Each row of a before or after table is a point. One or more steps were done to the points. Then noise was added and the rows were shuffled. The steps act on columns, c1 being the first. What was done? A step turns or swaps two columns, mirrors them in a line or flattens them onto one, adds a multiple of one to another, or multiplies or shifts one. Angles are multiples of 10 degrees, from the lower column toward the higher: turns from -170 to 170, lines from 10 to 170 but not 90. Use the fewest steps. Two steps may share a column if one is a turn and the other turns, adds or multiplies; they go together, in the order done. Otherwise the lowest column goes first.
(in the rows, 128 means zero)

Before, 10 rows:
[[166 106 148]
 [101 123 166]
 [158 115 119]
 [101 151 116]
 [122 150 139]
 [ 43  90 147]
 [129 138 120]
 [176 185 116]
 [124 104 119]
 [ 66 119 172]]
After:
[[131 131 130]
 [168 116 118]
 [120 110 114]
 [ 91 142 139]
 [176 128 126]
 [191 156 151]
 [ 91 138 137]
 [121 146 144]
 [ 20 115 117]
 [ 46 142 142]]
Steps: multiply c1 by 1.3; flatten c2 and c3 onto the line at 40 degrees

Before, 8 rows:
[[170 116 129 112 135 140  87 144 144]
 [149 152 123 134 102 136 117 100 155]
 [ 97  85 153 121 107 162  55 104 120]
 [137 114 150 145 157 152 104  89 147]
 [ 96  85  81 110 183 141  62  80  87]
 [109 156 119 124 111 177 137 130 151]
 [128 138 153 108 108 137 141 109 194]
 [157 157 223 105 116 129  87 112 162]]
After (8 x 9):
[[148 101 104 128  80 122 118  98 116]
 [168 133 113  84  93 113  88 148 127]
 [ 96 167 129  72 138  85  52 109 152]
 [137 138 104 129 149 104 105  91 146]
 [108  95 106 130 129  83 141 131 115]
 [129 116  59 118 110 117 140 113 139]
 [ 98 170 179  68 216 106  59  81  90]
 [156 100  74  76  84 131  85 110 217]]
Steps: add -1 times c1 to c5; turn c2 and c6 by 170 degrees; turn c3 and c9 by 100 degrees; add 0.7 times c7 to c4

Before:
[[108 138 135 150 125 134 133 127 141 103 126 162  97 158]
 [132 133 116 120 116 126 142 152 135 123 119 140 121 113]
 [108 138 153  87 155 127 123 129 129 124 104 162 123 123]
 [117 132 100 141 144 125 107 150 140 138  92 131 142 143]
 [120 109 164 111 131 156 119 173 123 114 107 131 128 134]
 [126 114  80 119 163 137 123 128 142 123 126 118 134 121]
 [120 108 103 108 137 136 158 142 101 132 127 123 136 129]
 [114 136 141 145 139 118 145 152 140 101 115 130 137 134]
 [107 106 151 132 128 113 134 159 134 133 144 160 109 125]
 [140 118 127 123 151 156 152 140 123 155 123 124 128 139]
 [102 141 146 130 100  98 109 119 118 120 121 114  83 108]
 [138 129 123 149 123 104 115 112 103 118  95 124 107 109]
 [156 134 112  94 144  94 140 146 138 121 124 144 140 151]
 [123 158 133 128 134 110  93 127  93 128 118 132 100 106]]
After (14 x 14):
[[123 132 145 122  64 126 139 150 116 126 138 114 134 114]
 [125 138 149 137  88 136 106 142  93 135 147 146  90 130]
 [113 109 131 118  85 109  90 125 156 129 136 105 202 104]
 [133 133 173 129 108 134 141 127 134 120 136 146  76 122]
 [112 124 112 108  90 116 141 149 110 100 122 122 117 134]
 [125 143  98 118  82 157 124 175 136 115 151 137 154 136]
 [101 165 114 139  78 110 138 159 121 132 121 113 193 123]
 [ 94 148 102 127 105 130 130 130 132 125 176  98 163 123]
 [ 89 139 133 118  77 138 144 125 127 105 116  92 210 159]
 [138 127 141  88  67 106 104 114 137 121 125 134 171 107]
 [113 128 149  89  93 127 136 152 148 143 131 126  67 143]
 [103 107 128 120  58  98 116 117 147 119 131 128 250 105]
 [147 131 141 143  92  95 139 144 119 120 159 113  88 156]
 [143 131 128 127 103 160 128 138 106 156 137 139 126 141]]
Steps: turn c2 and c12 by -140 degrees; add 0.5 times c12 to c1; turn c3 and c13 by 160 degrees; multiply c13 by 2.5; turn c4 and c11 by -120 degrees; shift c5 by -50; turn c7 and c9 by -80 degrees
